Each row of a before or after table is a point. One or more steps were done to the points. Then noise was added and the rows were shuffled. The steps act on columns, c1 being the first. What was done? A step turns or swaps two columns, mirrors them in a line or flattens them onto one, adds a multiple of one to another, or multiplies or shifts one. Angles are multiples of 10 degrees, from the lower column toward the higher: turns from -170 to 170, lines from 10 to 170 but not 90. Use the fewest steps. Two steps may share a column if one is a turn and the other turns, adds or multiplies; they go together, in the order done. Otherwise the lowest column goes first.
In the rows, 128 means zero.

Before (10 x 3):
[[134 146 147]
 [143 123  70]
 [123  96  79]
 [119 156  93]
 [129 169 169]
 [155 107  86]
 [119  87  74]
 [121 136 136]
 [128 159 155]
 [132 178 125]]
After (10 x 3):
[[108 113 120]
 [175 153 153]
 [182 162 151]
 [ 92 107 122]
 [183 120 136]
 [129 115 172]
 [ 79 102 117]
 [176 120 164]
 [113 130 129]
 [104  92 153]]
Steps: turn c1 and c2 by -130 degrees; turn c1 and c3 by 140 degrees

Before (11 x 8):
[[137 139 146 122 142 110 126 153]
 [115 127 140 139 147 130 145 136]
 [137 155 141 143 145 109 155 127]
 [132 110 116 135  98 116 129 141]
 [121 123 116 125  97 137  98 126]
 [145 137 129 119 147 112 132 119]
 [128  93 130 131 125 134  88 127]
 [136 123  99 122 108 151 143 134]
 [136 156 129 119 134 120 151 135]
 [129  95 160 112 122 137 102 110]
 [111 132 120 121 136 111 149 133]]
After (11 x 8):
[[150 153 118 123 132 110 209 119]
 [139 108 122 140 102 118 130 145]
 [130  91 126 128 125 135  12 128]
 [130  95 125 128 129 139  49  92]
 [148 152 125 122 132 117 196 131]
 [172 134 136 115 146 113 140 124]
 [ 86 136 128 122 133 113 195 140]
 [152 138  95 120 141 110 121 126]
 [150 122 137 137 115 151 170 157]
 [ 94 123 114 122 137 129 180 120]
 [113 121 137 140 105 134  36 137]]
Steps: multiply c1 by 2.5; mirror c3 and c8 in the line at 120 degrees; flatten c4 and c5 onto the line at 120 degrees; multiply c7 by 3

Before (8 x 11):
[[144 146 106  93  87 114 125  95 123 159 131]
 [125 112 102 148 101 137 169 140 134 128 125]
 [126 121 129 137 137 120 175 119 147 132 135]
 [123 111  87 123 110 121 159 150 122  95 153]
 [127 110  89 109 101 100 119 110 128 159 130]
 [ 89 161 143 127 148 151 131  98 181 148  94]
 [117 150 150 134 136 146 117 121 181 157 121]
 [107 107 115 132 100 128 147 124 107 136 153]]
After (8 x 11):
[[143  63 115 133 101 128 149 174 150 133 151]
 [137 228 141 129 149 152 133 248  99  88  93]
 [139  81 105 149 101 135 171 108 123 125 125]
 [ 99 179 108  91  88 112 124 164 145 102 133]
 [124 109 128 138 134 118 175 149 111 117 134]
 [118  73  89 106 102 100 120 162 136  96 131]
 [133 192 150 132 138 147 116 160 100  80 122]
 [146  76  87 120 111 120 158  95 117 157 153]]
Steps: turn c1 and c8 by -140 degrees; multiply c8 by 2.5; multiply c2 by 3; add -0.3 times c6 to c9; turn c9 and c10 by -150 degrees

Before (12 x 18):
[[130 167 116 166 155 121 114 131  94 103 121  94 184 122 157 126  71  76]
 [139 163  85 111 160 128 148 111 128 133 137 141 144 141 144 116 164 107]
 [146 134 111 160 142 168 180 111 112 141 158 139 176 149 155  78 132  94]
 [134 135  91 134 125 167 102 131 110 132 162 153  95  97 142 135 115 112]
 [170 177 100 137  65 191 134 105 145 144 134 138 103 115 111 169 102 143]
 [132 124 138 122 160 163 126 139 177 164 140 150 174 121 129 158 126  77]
 [191 139 142 165  85 124 147 127 122 130 115  57  67 158 139 135  79 134]
 [128 142 148 120 108 150 109 166 121 123 143 189 160 128 102 159 115 145]
 [171 129 117 104 128 132 139  76 131 138 141 103 126  97 114 121 120 109]
 [151 128 129 124  90 173 149 105  91 111  89 139 156 118 128 127 154  98]
 [ 86 182 139 106 112  71 132  98 172 122 114 103 183 111 132 124 131  90]
 [126 130 149 168 149 200 101 159 150  75 191 104 160 149 146 157 115 119]]
After (12 x 18):
[[154 134  82 140 108 102 113 110 139  93 166 140 141 139 119 110 136  83]
 [135 156 115  85  99 113 135 132 158 101  70  96 185 121 114 150 120  23]
 [162 129 143  77 162 161 109 127 124 117  83  57  65 164 171 131 113 142]
 [140 124  92 122 149 102 144 134 133 121 115 158  97  95 121 154 158  95]
 [143 146 126 122 185 120  97 108 157 131 152 140 154 121 145 144  86  72]
 [148 114 113  85 146  93  87 111 175 118 129 142 175 149 122  81 160  60]
 [149 122 114 145 128 126 120  75 131 127 124 106 124 101 167 121 146  88]
 [128  91 141 135 125  78 133 142  69 124 127 150 178 121 127 125 146  22]
 [142 122 104 109 217 121 116 112  86  77 102 142 106 115 170 146 138 157]
 [131 182 151  83 160  56 151 159  90 136 117 105 159 146 114 143 189 110]
 [113 136 150 142 159 126 134 169 113 118 115 190 162 129 143 161 143 161]
 [109 144 137 160 106 186 136  98 101  77 130 102 182 110  94  97 111  53]]
Steps: turn c1 and c15 by 130 degrees; turn c1 and c4 by 160 degrees; mirror c2 and c10 in the line at 140 degrees; turn c5 and c6 by -140 degrees; turn c9 and c16 by 140 degrees; turn c7 and c16 by -160 degrees; swap c11 and c17; multiply c18 by 2
